Each wall is flat, endless, passes through zero and stands at right angles to its row. A trip goes straight from one point to another. List the walls that it crosses, first one first.
In the rows, zero is written as 128.

Walls:
(1): [168 121 122]
(2): [132 180  92]
(3): [113 124 157]
(4): [ 97 150 108]
Trips:
[143 135 180] to [114 145 182] => 1
[159 126 132] to [113  96 143] => 3, 1
[133 110  78] to [129 125  82] => none
[121  78 166] to [157 158 120] => 1, 3, 2
[ 98 161 143] to [129 116  81] => 3, 1
[ 94 136 151] to [ 60 133 177] => none
[163 133  89] to [ 83 113 139] => 4, 1, 2, 3
[161 133 116] to [147 151 155] => 3
[140 133 125] to [116 184 125] => 4, 1

Walls:
(1): [104 155 129  70 138 153 188 129  56 101 121]
(2): [148  89 134 147 146 116  80 152 126 118 113]
(3): [132 110 133 165 144 123 134 116 100 168  93]
(4): [168 123 165  99  78 109 175 102 176 143 139]
(5): [113 111  99  88 150 148 119 103 102 116 134]
(6): [133  78 200 129  99 147 127 100 175 146 121]
Trips:
[ 77  89  74 138 105 143  71 106 160 122 120] to [120 121 126 151  75 146  89 159 145  78 103] => 5
[144 170 142 119 137 154 108 152 119 126 162] to [ 96 160 163 119 144 128 148 137 122 113 140] => none
[107  76 154 127 132 119 124 143 154 160 105] to [ 99 147 109 142 166 112 100 137 120 117  89] => 4, 6, 5

Walls:
(1): [166 158 100 136 145 143 146 117 191 135 108 159 155 155  93 107 116 136
 117 124 132 109 134 122]
(2): [163 132 107  96 122 117 112 193 148 119 130 111 156 154 138 148 161 141
 126  79  90 124 104 119]
(3): [144  87 157  85 133 121 134 102 155 125 162  71 139 106 110 130 100 111
 106 132 139 162 115 147]
(4): [ 98 127 131 148 136 107 171 163 133 148 119 169 118 118 123  82 104 119
 119 122 121 118 157 115]
(5): [148 134  40 134 135 113 139  99 102 195 178 106 116 110 143 141 107 127
 131 121 131 117 129 127]
(6): [142 142 131  84 133 132 142 123 152 108 185 177 122 123 120 191 148 122
 108 131 128  77 130 224]
(7): [133 180 115 175 148 149 102  73 108 145 114 107 136 142 142 118 176  94
 168 148 166 124  88 113]
Trips:
[112 152  87 168 140 127 109 126 122 186 130 131 107 142 134 143 162 144
 159 127 113 148 148  71] to [111 140 109 135 127  91 144 123 112 151 144 102 170 146 182 129  86  90
  81 187 109 150 142  79] => 1, 2, 3
[132 152 144  96 157  72 118 119 119 165 141  83 126 117 120 108 119 114
 119  95 126 146 116 147] to [118 113 137 144  98 108 149 119 110 144 109 125 128 162 127  77 135 106
 169  76 191 142  97 145] => 4, 2, 5, 3
[166 114 129 119 128 118 112 116 195 133 123 120 148 100 148 139 125 106
 151  90 148 108 105 140] to [196 184 145 148 126 110  84 129 125 171 151 162 200 153 139  93 153 142
 129 130 121 137 135 147] => 3
[154 162 174 104 127  93  79 172  70 141 170 127 174 130 162 124 135  72
  77 113  96 135 100 142] to [160 195  90 161 168 149 138 104 155  96 148 127 141 105 142 105  98  91
 120 135 108 139 146 101] => 7, 5, 1, 4, 6, 3, 2
[ 88 113 166  67 102 111  81 108 113 157  96 147 125 103  93 127 167  90
 175 139  78 147 151 109] to [ 69 103  62 138  81 164  79  87 108 116 101  89  92 141 141 144 146  85
 167 136 133 151 101  92] => 7, 3, 5
[ 97 148  97 129 138  80 149 132 110 118  72 108 159 142 190 152  87 155
 141 149  95 127 158 101] to [112 135 148 141 109 151  85  86 150 146 128  87 103 160  99 100 117 135
  59 125 146 142 148  97] => 2, 1, 7, 3, 5, 4
[160 123 127 163 121  98 117 126  94  73 135 131 106  86 152 117 128  94
 147 148 117 175 138 121] to [167 149 161 126 124 115 106 124 139 116 140 109 129 146 101 139 132  87
 117 142 157 114 148 125] => 6, 1
[126  89  94 132 122 133 168 165 147 107 141 126 103  96 130 178 171 152
 111 108  47 115 133 149] to [128 157 159 124 215 175 132  43  83 156 128 185 133 119 147 139 131 132
 181 167 112 115 144 112] => 4, 2, 7, 1
